Each row is a point. A path goes straight from each point to the next, and from the last back to the first. The post is the endless flat space through its rows: a point in 2 columns, a line in 3, a plane in 4, and so on, so that a path can go around it. How many times does the path go around the post? Going back the other way cancels.

Post, 2 rows:
[[ 1.8 -4.2 -1.9]
 [-1.3  1.0  4.9]]
Path, 14 rows:
[[ 3.5 -6.9 -1.2]
 [ 6.2  1.1  3.2]
 [ 3.9  4.4  0.7]
 [-1.8  0.2 -2.6]
 [-4.1 -2.4 -2.4]
 [-1.0 -6.5 -1.2]
 [ 3.3 -8.5  3.7]
 [ 3.7 -1.8  3.8]
 [ 2.4  6.3  6.3]
 [ 2.3  3.6  3.7]
 [ 0.0  1.7 -1.5]
 [-7.4  0.6  1.7]
 [-2.1 -6.1  0.9]
 [-1.6 -3.7  7.9]]
Times around: 2

Post, 8 rows:
[[ -0.3   0.5  -1.0  -0.2   0.3  -1.2  -9.0   8.0  -1.7]
 [  3.1  -3.3  -1.6   0.4  -8.2   0.5   4.8  -0.5   7.5]
 [  0.4  -1.5   8.5   4.2  -2.3   1.6   2.1   2.4  -4.2]
 [ -2.4  -4.3  -1.1  -0.3   1.1   5.1   1.1   1.0   4.8]
 [ -3.1   0.3  -0.7   0.1   2.8  -1.5  -7.3  -0.5  -8.1]
 [  2.0   2.4   0.1 -10.5   2.2  -3.7   3.0  -6.3   1.0]
 [ -2.1  -0.1   1.0  -3.6  -0.8   4.0   6.1  -1.0  -4.0]
 [ -1.4  -1.9  -5.1  -2.6   1.9  -4.8   0.2   5.2   7.1]]
Path (6 x 9):
[[-4.3 -1.3 10.1 -0.1  0.6  5.1  0.9  2.9  4.8]
 [ 4.9  1.1  5.3  5.0 -8.4  2.0  3.4  3.5 -0.9]
 [-3.7  1.0 -4.7 -4.9  4.1  5.5  0.4  1.9 -1.9]
 [-4.4  3.4 -1.2 -0.6  3.0  5.3 -3.0 -0.9  1.4]
 [-3.0 -1.3 -1.6  0.2 -0.3 -7.0 -4.9  7.6 -1.5]
 [-1.5 -4.7  2.0 -4.6 -3.2  1.0 -3.2  2.8  1.5]]
Times around: 0

Post (17 x 18):
[[ -1.8  -1.0   0.5  -5.1   5.1   6.8  -2.6  -5.6   0.4   6.7   3.3   2.1
   -1.8   4.6   2.5  -1.5  -4.3  -9.8]
 [  1.1  -1.5   1.8   3.0   0.3   2.6  -2.4   4.0  -1.1  -2.8  -4.9  -2.3
    0.3   4.6  -5.7   3.2  -2.6  -4.9]
 [  1.0  -1.2   0.4   5.8  -4.7  -6.1   3.1   0.2  -6.1  -5.0  -4.9   1.1
   -0.8  -3.9  -0.7   6.9   8.2   0.4]
 [  0.8  -4.1   5.5   0.1   6.0  -5.8   4.2  -2.3   2.0   0.4   4.1   6.0
   -7.8   4.5   0.2   4.4  -4.1   3.5]
 [  1.5  -4.0   4.0   0.9  -1.1   2.0   8.6   3.3  -1.5   5.2  -7.8  -1.1
   -3.9   3.2   3.4  -7.1  -5.7   1.0]
 [ -3.1   0.6   4.5   6.0   2.9   0.0  -2.1  -4.6  -3.8   0.6  -3.0  -2.8
   -2.9  -4.3  -5.4  -1.7  -3.2  -0.3]
 [ -0.1  -1.3   1.3  -5.2   2.9  -0.8   0.1  -4.9   3.0   6.5  -1.3  -2.5
   -1.9   2.6  -6.7   8.4  -2.6  -6.7]
 [  2.3   8.4   4.1   0.4  -0.3  -4.7  -0.2   5.6  -4.8   2.7  -0.3   0.2
   -2.2   3.9   7.1  -4.2  -0.9   0.3]
 [ -4.4   0.5  -5.5  -0.1  -1.0   0.8  -0.5  -6.5  -5.2   6.9  -3.0   0.8
   -0.9   5.7  -9.0  -2.8  -2.2  -0.5]
 [  1.1  -1.7   3.9   3.1  -4.1   7.8  -2.9   0.0  -6.8  -1.9   1.2  -4.3
    1.7  -1.9  -1.9   8.8   2.3   0.6]
 [  4.9   5.9   0.1  -1.5  -6.5   1.5  -5.5   5.8   2.0   2.8  -1.0  -1.9
    2.2  -1.8  -0.6  -2.2   2.9  -2.9]
 [  4.9  -5.4  -2.8   1.3   5.6  -6.8  -1.5   1.6  -1.5   9.1 -10.5   3.5
   -1.5  -1.2  -3.5   3.6  -3.3   2.0]
 [ -1.7   2.1   6.0  -7.3   6.3  -7.4  -0.3   3.1  -1.2  -0.4  -0.9   4.2
    4.5   5.3   3.9  -7.1   1.0   3.4]
 [  4.6   6.4  -3.1  -3.6  -1.9  -1.1  -9.3  -5.8   2.0   1.9  -9.8   0.8
    3.6  -4.7   3.5   1.3  -3.8  -4.0]
 [  1.8  -1.0   2.5  -5.3   9.6   1.0  -4.3  -3.5  -0.8  -0.3  -2.2  -2.3
   -6.8   1.4   5.2  -3.8  -0.2   1.5]
 [  3.6   3.9   4.0   4.0  -2.2   2.9  -1.2   1.1  -1.2   2.5  -4.1   1.1
    3.8   6.4  -7.5   3.8   5.0  -2.6]
 [ -0.1   2.3  -2.0  -4.0   7.7  -1.7  -1.4  -5.2   7.0   4.0   2.0  -1.2
    6.7   8.4   3.0  -3.8  -1.0  -3.2]]
Path, 13 rows:
[[ -4.5   4.7  -7.7  -0.8   0.0   1.6  -1.6  -7.9   3.6  -1.9  -3.9  -4.9
    0.6   2.9  -2.6   2.8  -0.5   2.1]
 [ -1.0  -0.8  -0.2  -3.7   6.8  -0.3  -5.6   2.0   3.8  10.5  -4.8  -1.0
   -3.4   3.3  -1.5  -1.0  -1.7  -3.8]
 [ -7.3  -3.8  -3.8   1.2   2.5   1.2   1.3   0.4  -4.3   0.4  -2.4  -4.9
   -4.6  -1.9 -10.1   5.1  -2.7  -1.1]
 [  3.7   0.2   1.2  -3.6   9.5  -1.7   0.2  -0.2  -0.1   1.3   0.7   5.0
   -1.8   4.5   0.6  -0.4   2.6  -3.0]
 [  4.1  -0.8  -0.8  -4.6  -0.2  -2.8   2.1  -1.2  -3.7   0.7  -0.8  -2.5
    2.6   2.8   0.9   1.6   0.6  -2.4]
 [  5.2   0.7   3.6  -7.7   1.9  10.7   0.5   0.4  -6.4   3.5  -2.8   0.6
    3.0   7.1   0.2  -3.7  -1.8  -5.5]
 [  3.5   4.0   0.0  -1.9  -4.2   4.8   0.9  -7.1   0.3   0.5  -4.1   0.6
    1.4   0.5   2.3   1.0   3.3   0.5]
 [ -1.3   2.3   1.6  -3.9  -1.2   1.4  -4.1  -2.4   0.3  -1.2  -2.9   8.6
   -2.2   0.4   3.6  -0.6  -3.4   1.7]
 [ -0.9   0.4   4.1   1.8   1.7  -0.5  -1.4   2.3   2.0   4.8  -4.5   4.4
    1.3   2.5  -3.5  -0.8   0.7   1.7]
 [  3.4   1.3   1.9   0.6   1.8  -0.2  -1.7  -0.3   3.2  -3.6  -9.2  -1.5
    4.8  -3.8  -2.5   4.7   4.3  -1.2]
 [  5.8  10.4   2.8  -7.4  -0.5  -2.8   2.1  -3.8  -2.6  -0.6  -4.1   3.9
   -0.7   2.4   3.3  -5.4   2.1  -5.5]
 [  9.9   3.0   2.6  -4.1   3.3  -1.4  -4.2   6.4   1.9   3.5  -0.9   3.4
   -0.2  -0.6  -0.4  -0.1  -0.6  -2.5]
 [  0.7   4.2   1.0   0.4   0.1  -0.7   0.3   0.8   0.0   1.0  -0.6   2.5
   -7.4   0.0  -2.2  -4.0  -6.3   3.1]]
Times around: 0
